Each row is a point. The ring and each string are closed loops that go straight from each point to the next, and from the last back to the first. Before rounding, they use only three directions, however many columns there are. Count how often each string passes through the ring. Passing back the other way cancels.

Ring:
[[-0.08, 0.40, 0.24],
[-0.25, 0.51, 0.27],
[-0.54, 0.48, 0.17],
[-0.68, 0.32, 0.01],
[-0.65, 0.06, -0.29],
[-0.45, -0.06, -0.46],
[-0.26, -0.08, -0.46],
[-0.03, -0.03, -0.28],
[0.05, 0.13, 0.00]]
String:
[[0.09, 0.36, 0.34],
[0.01, 0.39, 0.44],
[-0.20, 0.21, 0.35],
[-0.25, 0.26, 0.38],
[-0.32, 0.18, 0.08],
[-0.28, 0.41, -0.06],
[-0.23, 0.81, 0.18],
[-0.21, 0.82, 0.39],
[-0.20, 0.54, 0.50],
[-0.26, 0.21, 0.22],
[-0.27, 0.15, 0.13],
[-0.18, 0.33, 0.02],
[-0.03, 0.47, -0.03],
[0.21, 0.42, 0.13],
[0.20, 0.13, 0.27],
[-0.05, 0.03, 0.19],
[-0.18, 0.18, 0.00],
[-0.07, 0.38, -0.09],
[0.12, 0.51, 0.04]]
Times through: 3
String:
[[-0.27, 0.12, -0.72],
[-0.37, -0.20, -0.71],
[-0.49, -0.18, -0.60],
[-0.63, 0.02, -0.68],
[-0.48, 0.26, -0.36],
[-0.38, 0.22, -0.15],
[-0.57, 0.01, -0.07],
[-0.80, -0.04, -0.22],
[-0.79, -0.02, -0.47],
[-0.67, -0.20, -0.53],
[-0.46, -0.01, -0.78],
[-0.31, 0.15, -0.52]]
Times through: 1

Ring:
[[0.25, 0.19, 0.24, 0.07, 0.34, -0.29, 0.06, -0.14],
[0.25, 0.59, 0.20, 0.15, 0.36, 0.09, 0.10, -0.01],
[0.09, 0.76, 0.18, 0.20, 0.23, 0.37, 0.08, 0.16],
[-0.08, 0.73, 0.21, 0.23, 0.09, 0.51, 0.03, 0.31],
[-0.31, 0.45, 0.33, 0.26, -0.08, 0.53, -0.06, 0.45],
[-0.39, 0.13, 0.41, 0.24, -0.14, 0.37, -0.12, 0.46],
[-0.38, -0.13, 0.44, 0.20, -0.15, 0.13, -0.14, 0.38],
[-0.28, -0.33, 0.40, 0.11, -0.11, -0.20, -0.12, 0.21],
[-0.08, -0.33, 0.32, 0.04, 0.01, -0.45, -0.06, 0.00],
[0.16, -0.05, 0.26, 0.04, 0.23, -0.44, 0.03, -0.13]]
String:
[[-0.05, 0.36, 0.22, 0.14, 0.07, 0.11, 0.02, 0.16],
[-0.11, 0.60, -0.07, 0.03, -0.17, 0.03, 0.10, 0.12],
[-0.04, 0.91, -0.01, 0.13, -0.01, 0.37, 0.12, 0.20],
[0.04, 0.97, 0.34, 0.35, 0.33, 0.82, 0.04, 0.36],
[-0.05, 0.90, 0.46, 0.42, 0.32, 0.96, -0.02, 0.47],
[-0.31, 0.82, 0.29, 0.33, -0.05, 0.87, -0.03, 0.56],
[-0.17, 0.42, 0.56, 0.37, 0.22, 0.68, -0.10, 0.46],
[-0.17, 0.26, 0.42, 0.25, 0.10, 0.34, -0.07, 0.32],
[-0.35, 0.20, 0.06, 0.04, -0.36, -0.03, -0.01, 0.26],
[-0.60, 0.11, 0.38, 0.24, -0.36, 0.47, -0.16, 0.60],
[-0.48, 0.12, 0.60, 0.37, -0.08, 0.66, -0.19, 0.63],
[-0.31, 0.20, 0.61, 0.37, 0.09, 0.62, -0.15, 0.52],
[-0.16, 0.23, 0.30, 0.17, 0.01, 0.16, -0.03, 0.24],
[-0.36, 0.39, 0.05, 0.08, -0.35, 0.16, 0.00, 0.32],
[-0.32, 0.70, 0.18, 0.23, -0.16, 0.60, -0.01, 0.46],
[-0.19, 0.86, 0.14, 0.23, -0.05, 0.63, 0.04, 0.40],
[0.05, 1.08, 0.34, 0.38, 0.36, 0.93, 0.05, 0.39],
[0.11, 0.69, 0.43, 0.33, 0.42, 0.59, 0.01, 0.26]]
Times through: 3
